Each row is a point. The last column is the point's height on a tilted bowl or saddle (a function of degree 2), plus a little noise. Along how many of its main directions does it bend up, bend down or stay straight?
(in the rows, 128 means zero)

Points (11 x 3)
[[108  95 103]
 [162 129 106]
 [128  88 101]
 [188 139  88]
 [138 100 108]
 [ 82 166 133]
 [234 178  10]
 [143 100 106]
 [ 70 164 134]
 [118  78  95]
 [178  56  89]]
Directions: 0 up, 1 down, 1 straight

Points (18 x 4)
[[116 134 169 160]
 [127  93 144 147]
 [104 106 119 147]
 [129  83 187 166]
 [113  81 123 144]
 [177 141 115 170]
 [156 112  54 191]
 [164  96 141 175]
 [106 156 159 166]
 [141  81 132 156]
 [160 107 123 165]
 [103 162 175 181]
 [135 158 133 150]
 [ 84 189 109 201]
 [123   7 165 166]
 [152  95 104 165]
 [171 107 163 188]
 [158 156 197 196]]
Directions: 2 up, 0 down, 1 straight

Points (27 x 5)
[[142 131 142 160 133]
 [148 130  97 146 141]
 [119 175 157 159 167]
 [151 112 172 182 128]
 [123 105  54 202 147]
 [105  96 131 139 137]
 [126 249 124 110 249]
 [ 98  45  92 122 176]
 [132 111  84 212 143]
 [170 148  79 100 160]
 [184 132 129 159 149]
 [155  90  93  64 156]
 [155 209 165 126 186]
 [127 207 105 110 183]
 [149 177  75 208 206]
 [128 138 154 105 129]
 [ 96 122  86  82 131]
 [105 148  84  65 129]
 [201 145 115 113 166]
 [ 78  45 144 200 176]
 [ 96 156 125  46 134]
 [ 62 181  73 204 205]
 [ 76 146 206 115 193]
 [174 131 100 165 157]
 [141 102 115 143 132]
 [142  73 150  59 158]
 [115  87 160 143 141]]
Directions: 2 up, 0 down, 2 straight

Points (47 x 7)
[[132 105  87 162 249 140 249]
 [112 123 111 104 135 108 131]
 [ 83 141 151  86 134 135 150]
 [109 135 102  78 115 153 146]
 [162  88 125 101 101  67 126]
 [138 153 124 202 114 110 151]
 [138 121 131 165 161  94 152]
 [102 123 108 141 120 118 137]
 [ 75 148 165 119 113 145 155]
 [ 29 147 176 108 140 128 197]
 [115 145 176 169 159 160 136]
 [181  76 144 141 112 166 158]
 [130  79  85 107 112 139 140]
 [170 116 128 152 154 155 144]
 [150 113 138  61 145 161 143]
 [129 120 176 152 131 143 130]
 [115 166 138  95 148  81 124]
 [130 143 209 110 149 158 124]
 [173 117 128 186 104 160 152]
 [ 85  94 157 114 110 197  98]
 [129 122 119 145 169  82 145]
 [ 97  72 102 115 123 168 117]
 [ 78  94 114  75 169  79 133]
 [126  99  76 172 134  75 148]
 [156 155 109  95 140 123 119]
 [136 119 122 197  93 115 157]
 [109 212 100  96  58  57 154]
 [107  82 158 149  76  63 124]
 [127 146 113 130  87 132 143]
 [100 175 141 147 115 164 140]
 [134  92 174 172 107  24 134]
 [113 175 103 126 115 125 134]
 [ 35 116 157 154 154 131 172]
 [145 162  99 178 148 176 116]
 [184 179 163 132 146 188  93]
 [106 156 160 200 132 163 142]
 [ 94  82 145 114 107 189 100]
 [167 118 102 101 114  82 126]
 [109 112  87 104 190  77 150]
 [123 127  61  98 130 160 142]
 [143  67 127 182 126  82 158]
 [154 104 167 103 132  43 103]
 [142 170  70  27 100 147 170]
 [160 148 169 121 123 169 123]
 [142 156 101 108 146  79 107]
 [ 89 147 112 120 130 153 143]
 [111  83 140 122  38 118 151]]
Directions: 3 up, 2 down, 1 straight

Points (61 x 9)
[[180 133  87 105 145 136 120 128 128]
 [ 75  69 190 144 169 122 168 116  43]
 [115 128 108 144 131 135 132  91 147]
 [127 148 153  52 201 180 179 137 114]
 [153 104 145  98 144 139 142  71 112]
 [123  57 115 107 148 136 139 176  83]
 [159 152 127 113 141 105 146  95 132]
 [117 125 110 132 166 174 105 114 141]
 [ 76 120 141 185 210 170 128 136  89]
 [128 118 149 147  96 118 164 112 106]
 [148 155  61 120  95 157 129 105 130]
 [116 136  89  99  77 166 138 111 111]
 [154 169 112 103 181 204 119  95 123]
 [115 183 168 150  87 105 145 137  79]
 [174 120 141 156  93  78 144 121  84]
 [141  88 122 153 159 129 166 121 109]
 [143 114  92 182  88 122 111 124 133]
 [180 115 158  48 145 138 102   7  34]
 [145 137 113 145 183 127 115 123 137]
 [ 90 173 137 100  33 104  96 177   7]
 [123 169 133  80 144 160 140 112 122]
 [154 166 135 164 132 150  96  73 121]
 [101 115 137  83 160 168 179 142 101]
 [150 166 172 126  74  60 119 144  29]
 [166 101 110  91 149 122 137 142 114]
 [ 80 163 155 138 117  98 203 178  59]
 [160  83  86 130 110 118 101 201  82]
 [167 111 186 132 141 127 179 156  72]
 [176 126 119 135  51 142 144 129  89]
 [116  81 150 148 100 131 159 200  61]
 [134 136 125 174  99 137 116  91 138]
 [ 75 123 156  71 128  81 139 119  82]
 [157 161 112 178 106 145 147  90 135]
 [172 104 132 129 122 137  78 134 116]
 [136 150 176 137 171 101  54 111  70]
 [162 130 152 109 178 128  97 185 112]
 [140 165  83 127 110  69  73 142  72]
 [100 137 111 102 199 125 122 157 125]
 [161 100 131 164 193 176 135 121 113]
 [117 141 123 143 229 142 174 117 125]
 [143  98  88  70 137 106 144  99 109]
 [100 131 128 172 132 149 108 163 126]
 [129 153 191  51 141 196 186 151  49]
 [124  75 146 140 159 119 100 138 104]
 [119 152 107 182  72 144 151 124 124]
 [134 151 159  88 110  89 178 204  37]
 [125  93 149  58 129 169 184 154  57]
 [117 102  85  73 124 113 139  89 114]
 [ 78 159 124 132  95 148  93 152 107]
 [157 128  89 126 137  97 127 113 132]
 [ 99  98 135 156 124  53 102  52  99]
 [138 157 175 144  83 158  92 171  82]
 [ 70 100 124 121 127 173 125  88 110]
 [162 128  62 150 133 168 191 174  89]
 [ 81 161 185 156 162 120  95 151  89]
 [125 146 149 158 141 117  97 117 121]
 [113  71 145 187 133 115 121  91  91]
 [182 160 162 160 102  99  56 135  44]
 [132  91 170 106 158 136 177 100  86]
 [157 171  87 188 113 141 171 127 120]
 [ 99  88 155  73 124 111 129 131  83]]
Directions: 0 up, 6 down, 2 straight
